Each row of a before or after table is a point. One or more steps were done to the points. Then noise was added and the rows were shuffled. The steps act on columns, c1 being the first. What was done? A step turns or swaps two columns, mirrors them in a line or flattens them onto one, adds a multiple of one to another, or multiplies or shifts one. Angles are multiples of 10 degrees, from the lower column toward the higher: turns from -170 to 170, lines from 10 to 170 but not 90. Use the fewest steps. Two steps may share a column if one is a turn and the other turns, adds or multiplies; they go together, in the order done. Otherwise the lowest column goes first.

Before (9 x 3)
[[  4 -44  11]
 [ 16 -11 -38]
 [ 19 -48 -33]
 [ -7  15  89]
 [-23   8 -30]
 [-73  10  24]
 [  1  11  -5]
 [  3  -5 -26]
 [ 21 -13 -23]]
After (9 x 3)
[[ 29 -22 -30]
 [-37  29  78]
 [  2  21  -6]
 [ 27 -95 -25]
 [-14  16 -37]
 [ 25 -25 -15]
 [ 11  -8 -24]
 [  2 -90  12]
 [-79  22  -2]]
Steps: turn c1 and c3 by 20 degrees; multiply c2 by 2

Before (13 x 6)
[[  3 -64 -44  -4  20   0]
 [-28  28  49   8   8  52]
 [ 81   5 -79 -19  21   8]
 [ 85 -35 -15 -48  15  -6]
 [ 27 -44  39  25  41  46]
 [ 57 -46  -5  27  94  -4]
 [ 59 -43 -39 -13   3 -25]
 [-46  71  31   2 -17  80]
 [ 26  17 -25 -56   9 -18]
 [  6 -30 -60  55  84  -9]
 [ 54 -46 -22  80  37 -22]
 [-47  87  69 -15 -15  27]
 [ 54 -25 -16 -61   5   1]]
After (13 x 6)
[[ 22  60  37  27 -19   1]
 [-83 -61 -62 -21  15  21]
 [ 42  33 -18 -46 -47  23]
 [ 74  24  26  29   1 -20]
 [ 67  30  51 -55 -29 -38]
 [ 17 -28  15  79 -18   2]
 [ 59   4   3  58  -7  24]
 [ 85  -5 -13  38 -22  18]
 [-31 -19 -45 -51  -8  37]
 [ 68 -30  71  34 -21  22]
 [-69 -55 -28 -36  14  70]
 [ 66  22  10 -22 -97 -15]
 [ 19  24  73 -18 -86 -21]]
Steps: mirror c1 and c2 in the line at 170 degrees; turn c3 and c4 by -160 degrees; turn c4 and c6 by 20 degrees; multiply c5 by -1

Before (11 x 9)
[[-13  -7   0  19  22  11  33  16 -15]
 [-16  31  31 -24  -8  25 -11 -58  -1]
 [-23   7 -21  35 -20   5  17 -18  19]
 [-26 -19 -43  -9  31 -36  25   7 -22]
 [  6  -2 -21   3  20   6  22  29   8]
 [-39  -6 -32   2 -31  18  -8  13  -2]
 [ 15 -21 -37  38   3  58 -11  15  19]
 [-45 -29  -7 -12  -6  28  41  -3  -3]
 [ -7 -22   5  11  11 -18   8 -15  31]
 [-12 -13   1 -12  15   1   3  12 -30]
 [ 36 -18 -19 -27 -12  -5 -17   9 -31]]
After (11 x 9)
[[  2  27 -94 -34  17  57  -6 -29 -10]
 [ 52  -8 -36  38   2  28   9 -13  11]
 [ -1   4 -27  12  -4   3 -22 -25 -23]
 [ 17 -21 -27 -12  30   6  30 -31   8]
 [ 33  -2  -7  27 -37 -36  -6 -11 -15]
 [ 15  -5 -11  14 -24   9  -2 -42 -14]
 [ 20  12  22  -2  21 -19  20  -7 -23]
 [ -9 -37   6   5   2  25  45  39   8]
 [-15  35 -13   2 -22  -4 -22  24  23]
 [ 33 -20 -50  -6  13  16 -13   1  27]
 [ 17   4   1   9 -35   0 -12   2   0]]
Steps: turn c1 and c2 by 140 degrees; add -1 times c6 to c3; turn c4 and c7 by -130 degrees; turn c7 and c8 by 110 degrees; turn c5 and c9 by -120 degrees

Before (12 x 14)
[[-90 -48  44 -19  40  19  25  77  20 -60 -43 -73   1 -60]
 [-34 -36  30 -53  43 -31  39  29  52  47  69  38  12 -50]
 [-77 -20 -44 -17 -54  -6  45  42 -43  29 -16   0 -62  11]
 [-37 -50   5 -18 -30  40 -28  -9  66 -24  14  63  -5  34]
 [ 14 -28 -39 -11 -30  24  12  65 -18  33  31 -16 -44 -43]
 [ -2  62  19  60  -8  14 -74 -46  12  52 -47 -19  54 -28]
 [ 29   1  31 -26  72  -4 -20 -26 -64 -63  74  48 -55 -28]
 [-12  69  23  14 -42 -29 -48 -47  -6 -19  64  62 -50 -51]
 [-25 -16  47   7 -16 -21  35 -13  46 -26  89  47 -58  61]
 [  6  43 -45 -55  10  38   2  -5  49 -44 -28  46   5  62]
 [ 45  33  13 -39  -5 -49 -29   8   9   1 -12  64  78 -26]
 [-33  -2  25 -34 -20  48  -1  56 -55  56  50 -59  61 -28]]
After (12 x 14)
[[ 13 -27 -42 -11 -29  26   1  65 -35 -37  15 -14 -45 -36]
 [ 29  -1  32 -26  75  -3  -4 -25 -66  65  30  45 -54  11]
 [-32   2  24 -32 -22  45  22  56 -62 -51  22 -58  63   5]
 [  4  44 -44 -54   8  37 -15  -6  74  42 -12  46   6  40]
 [-77 -18 -42 -15 -56  -6 -33  44 -32 -46  -4   2 -61  41]
 [-35 -51   7 -21 -31  41  15 -11  74  33   4  65  -6  -6]
 [-27 -19  47   5 -13 -20 -40 -12  70  17  37  47 -58  40]
 [ 49  33  14 -42  -7 -48  27   7  -6  11  -6  62  74 -37]
 [-87 -49  46 -19  42  25 -41  77 -12  49 -19 -76   0 -81]
 [ -3  61  22  59  -8  13  85 -46  -1 -24 -18 -17  52 -38]
 [ -9  69  24  12 -40 -27  41 -45 -32  33  25  58 -52 -54]
 [-34 -36  30 -55  40 -33 -21  26  22 -57  26  38  11 -93]]
Steps: turn c7 and c10 by -160 degrees; turn c9 and c14 by -30 degrees; multiply c14 by 1.3; multiply c11 by 0.4

Before (9 x 20)
[[-13 -28 -87  17  69  -1 -38  31  22 -20  72 -38   9 -11 -29 -27   8 -20
   -9 -43]
 [ 15 -66   4 -31 -31 -50  42  -4  55  22 -53 -38 -27 -61  36 -32 -17  26
    9  -1]
 [ 27  28 -20  -9 -23  22  33 -62  45  82 -13  -6 -93 -56  19 -58 -31  36
   52 -13]
 [ 48 -71  14 -54 -45  36  23  60 -42 -19  24  17 -24  21  18 -16  12  45
  -31   0]
 [-31  45 -87  34 -51  10 -12  53  31  38 -56 -28 -38 -60   8 -43 -29  17
  -37  13]
 [ 34 -20  13   8  -9  -9  16  36 -56  -3 -11 -12 -86  41  21   9 -29  42
  -33  36]
 [ 73  -1 -40 -61 -24 -18 -35  59  30 -32  72  47  23 -31  50  11 -19  29
   51  30]
 [  0 -40  -9  57  16  22  70  -8  33  45  35 -21  19 -11 -48 -18 -53  34
  -27  21]
 [ 67   7 -76  25  74 -69  30 -26 -15  50 -37  -8  20  47 -50 -21  21  37
  -47 -31]]
After (9 x 20)
[[ 18 -75 -17 -21 -26 -38  41  -4  63  21 -55 -35  71   8  27 -40   9  25
   -7   2]
 [ -7 -27 -33  19  70   1 -45  31  20 -18  67 -32   6  17 -85 -19  36 -19
   18 -39]
 [ 72  -4 -73 -32 -21  -9 -35  53  34  18  70  48  17  37   0  -6 -28  36
   59  29]
 [ 32  30 -29 -10 -21  20  35 -60  42  92 -13 -20  93 -51  -1 -63  26  39
  -32 -13]
 [ 70  14  -6  20  72 -66  35 -26  -9 -14 -43 -11 -51 -10 -80  -2  43  36
  -67 -32]
 [ 46 -68  -3 -34 -43  32  16  66 -42 -34  30  14 -10 -30  23 -14  35  44
    2  10]
 [ 25 -18 -18   9 -10 -12  20  36 -58 -17  -8 -11  -2 -95  19  -8 -50  47
  -15  36]
 [  1 -42  28  37  16  16  74  -7  40  10  30 -22   7  23 -36 -49 -48  40
  -57  23]
 [-37  45 -69  28 -45   1  -9  55  25  -8 -55 -30  78  -7 -54 -45   3  12
  -44  18]]
Steps: turn c3 and c15 by 50 degrees; multiply c4 by 0.7; turn c10 and c19 by -50 degrees; turn c13 and c14 by 120 degrees; turn c16 and c17 by -40 degrees; multiply c17 by 1.6
